Every row gives one point. Each table stands for the endless flat space through its points: a line for two points, a plane for three, and so on. Write the one point that lies in both, or say that there is none.

First (2 x 4):
[[ 0.08 -0.33  0.21  0.21]
 [-0.04 -0.25  0.01  0.49]]
Second (2 x 4):
[[ 0.05 -0.17  0.06  0.24]
 [ 0.05 -0.24  0.11  0.26]]
They share: [ 0.05 -0.31  0.16  0.28]

First, 4 rows:
[[-0.11 -0.26 -0.10 -0.05  0.34  0.09 -0.12  0.25]
 [-0.41  0.16 -0.56 -0.01  0.70 -0.31  0.44 -0.01]
 [-0.38  0.15 -0.17  0.01  0.24  0.09  0.04  0.16]
 [-0.14  0.09 -0.19  0.02  0.64 -0.17  0.09  0.29]]
Second:
[[-0.39 -0.17 -0.24  0.15  0.47  0.21 -0.07  0.52]
 [-0.16  0.19  0.03  0.09  0.22  0.00 -0.02  0.28]
 [-0.38  0.23  0.06  0.04  0.25  0.15 -0.26  0.21]]
They share: no point

First, 3 rows:
[[-0.35  0.05  0.21 -0.10  0.21 -0.16  0.27 -0.11  0.10 -0.03  0.11]
 [-0.17 -0.16  0.06 -0.22  0.36 -0.07  0.33 -0.05  0.13  0.21  0.05]
 [-0.26 -0.14  0.07 -0.19  0.37 -0.08  0.37  0.00  0.09  0.18  0.10]]
Second (2 x 11):
[[-0.05  0.06  0.26 -0.34  0.05  0.03 -0.01 -0.40  0.35 -0.06 -0.03]
 [-0.47  0.00  0.14  0.08  0.35 -0.33  0.47  0.08 -0.07  0.06  0.15]]
They share: [-0.26  0.03  0.20 -0.13  0.20 -0.15  0.23 -0.16  0.14  0.00  0.06]

First (4 x 14):
[[-0.25  0.10  0.02  0.06  0.12 -0.29 -0.16  0.13  0.22 -0.34  0.27 -0.12
  -0.24 -0.13]
 [-0.05 -0.12  0.18  0.39 -0.01 -0.37 -0.07 -0.27 -0.13 -0.32  0.15 -0.06
   0.02 -0.03]
 [-0.08 -0.06  0.16  0.25 -0.05 -0.41  0.02 -0.19 -0.13 -0.39  0.04  0.18
   0.05  0.07]
 [-0.13  0.01  0.06  0.16 -0.07 -0.24  0.02 -0.18  0.01 -0.23  0.10  0.21
   0.00  0.00]]
Second (4 x 14):
[[ 0.06 -0.02  0.33  0.29  0.02 -0.28 -0.19 -0.35 -0.26 -0.05  0.25 -0.11
  -0.16  0.02]
 [ 0.05  0.28 -0.15  0.02 -0.32 -0.48  0.25 -0.19  0.23 -0.30  0.14  0.31
   0.11 -0.08]
 [ 0.06  0.32  0.06  0.09 -0.24 -0.42  0.07 -0.26  0.03 -0.05  0.38  0.23
  -0.12  0.06]
 [ 0.18  0.11  0.45  0.18  0.03 -0.36 -0.20 -0.44 -0.36  0.10  0.38 -0.07
  -0.27  0.15]]
They share: no point

First (5 x 20):
[[ 0.05  0.15 -0.03 -0.35 -0.05 -0.08 -0.06 -0.03 -0.19 -0.16 -0.28  0.56
  -0.27 -0.15 -0.05 -0.15  0.21  0.25 -0.37  0.17]
 [-0.30  0.29  0.07 -0.39  0.00 -0.02 -0.31 -0.30 -0.22 -0.23  0.20  0.42
   0.27 -0.03 -0.47  0.16 -0.20 -0.02 -0.15  0.19]
 [ 0.50  0.04 -0.22  0.23 -0.11 -0.09  0.28  0.35 -0.50 -0.49 -0.03  0.04
  -0.08 -0.52  0.31 -0.22  0.01  0.15  0.14  0.31]
 [ 0.29  0.14  0.12  0.09  0.18 -0.17  0.37 -0.14 -0.17 -0.32  0.11  0.28
  -0.08 -0.18  0.13 -0.07  0.00  0.20 -0.44  0.27]
 [-0.11  0.42 -0.01 -0.26  0.01  0.22 -0.37  0.01 -0.20 -0.28  0.26  0.24
   0.43 -0.30 -0.35 -0.02 -0.43  0.17  0.24  0.52]]
Second (5 x 20):
[[ 0.06  0.17 -0.17 -0.11  0.10  0.07 -0.08  0.00 -0.21 -0.38  0.31  0.30
  -0.16 -0.28 -0.34 -0.08 -0.35  0.25 -0.03  0.06]
 [ 0.14  0.07 -0.07 -0.26  0.25  0.00 -0.03 -0.06 -0.41 -0.41  0.21  0.30
   0.05 -0.43 -0.08 -0.07 -0.18  0.44 -0.21  0.22]
 [-0.01  0.00 -0.26 -0.29 -0.01  0.00 -0.21  0.06 -0.11 -0.20  0.28 -0.09
  -0.14 -0.49 -0.30 -0.32 -0.31 -0.04 -0.16  0.20]
 [ 0.08 -0.10 -0.33 -0.40  0.02 -0.03 -0.23  0.10 -0.10 -0.16  0.32 -0.20
  -0.15 -0.58 -0.30 -0.40 -0.27 -0.07 -0.22  0.32]
 [-0.11  0.12 -0.06 -0.17 -0.05 -0.13 -0.16 -0.06 -0.22 -0.20  0.02  0.09
   0.11 -0.40  0.03 -0.12 -0.01 -0.03 -0.30  0.26]]
They share: no point
